Rows are points. Any point is a mix of the corners, with weights that add up to 1. It lies inside the corners' shape when no weight is negative. Is each point inside? If not, which corners have a negative weight?

Corners:
(1): [ 5.1 -5.3]
(2): [-32.0  36.6]
(3): [-19.5  -9.1]
Points:
[ -3.7 -13.7] => outside (2)
[-28.3  31.2] => inside
[-14.9  22.1] => outside (3)
[-10.4  11.1] => inside
[-7.8 12.1] => outside (3)
[-29.1  32.2] => inside

Corners:
(1): [  0.5   1.9  10.2  11.1 -21.7 -31.1]
(2): [ -9.8 -22.1   6.7  13.1  21.1   1.2]
(3): [-8.0  0.9 -4.6 18.5  4.9 -6.7]
(4): [  7.4  -3.7  16.3  36.7 -25.9 -10.0]
(5): [-24.1  26.9  24.0 -74.6  -9.6  -7.0]
(6): [-22.1   5.2  12.4 -17.2  49.5   8.5]
(7): [ 54.3  -2.0 -32.1  35.0  -3.7 -36.5]
Points:
[-4.4 -8.7  5.1 14.5  7.9 -5.0] => inside
[ -2.1   0.9   9.3   3.5  -9.6 -18.9] => inside
[ 26.8 -22.0 -12.7  56.6  -6.3 -22.0] => outside (5, 6)
[  9.2  -4.1   1.8  17.1 -12.4 -18.4] => outside (6)
[ -9.8   4.5  22.1  13.1 -17.5  -7.3] => outside (2, 7)

Corners:
(1): [ 16.8  44.7 -41.7 -15.3   4.1  -6.6 -30.2  18.3   2.5  -5.9 -12.1]
(2): [-14.8 -34.1  38.6  -1.5  10.8  25.7  11.2   4.1  26.0 -13.0  13.4]
(3): [-54.5   0.9  20.5 -35.8 -27.9 -12.7  18.5  17.6  30.6 -29.6  23.7]
(4): [ 13.2 -33.6  18.9  22.2 -24.6 -12.2  -8.5   3.4   4.9 -47.9   1.4]
(5): [-50.0  -2.5  33.8  30.2  49.1  -5.5 -11.0   0.6  -2.7 -57.8  24.0]
(6): [ 14.7  -1.7  34.6 -12.9 -20.3  29.6  23.3  11.6  10.9  31.1 -39.0]
(7): [-38.3 -34.0  36.3 -23.4  -8.7   6.3  -4.1  30.0  -0.3 -13.4   3.2]
(8): [-41.7  -4.3 -27.6  32.0 -32.9 -12.1 -21.8   9.7  11.8 -11.5   0.3]
(9): [-18.0  48.9   1.9 -27.1  29.4 -19.9  14.1  -7.9   5.1  55.3   5.2]
(10): [ 19.6  15.9  40.5 -18.9  21.9  12.8 -34.5 -14.8 -11.3  14.0 -35.0]
(11): [-13.4 -77.4   4.6  33.1   7.6 -20.7  -0.4  27.6  35.0 -58.6 -21.6]
(12): [  1.1  21.6  13.2 -20.7  20.0  23.8  29.7 -35.7 -32.3  24.7   7.9]
Points:
[-15.2 -35.4  20.8  -1.5  -1.7   7.7  12.7  16.2  10.6 -35.9   4.3] => outside (8, 9, 10)
[-30.6  -5.1  26.5 -17.1  -5.8   1.2   1.4  10.5  -1.7   1.7   3.7] => outside (1, 2, 11)
[  0.0 -15.3   9.6  10.0 -13.1  -6.9  -8.6   6.4   5.8 -28.3  -1.0] => inside
[-13.6   1.4   8.0   2.6  10.2   3.5   3.3   1.2  -2.3  -4.2   2.0] => outside (3, 10)
[-12.5  11.8  20.1  -1.4  10.7   2.3  -7.1  -4.5   1.4  -7.3  -0.1] => outside (7, 11)
[-21.1   6.5   1.6  -4.1   1.8  -2.2  -2.1   5.0   7.0   2.5  -1.6] => outside (4)
[-11.9 -10.7  15.3   3.5   7.0   1.7  -3.6   6.9  10.6 -20.8   2.4] => inside
[-17.1 -23.9  12.9  14.4   4.3  -7.4  -5.0   9.8  12.1 -32.4  -3.0] => inside
[ -9.5   9.5  13.6 -11.2  13.5   4.1  12.1  -8.7  -2.6  11.9   2.5] => inside
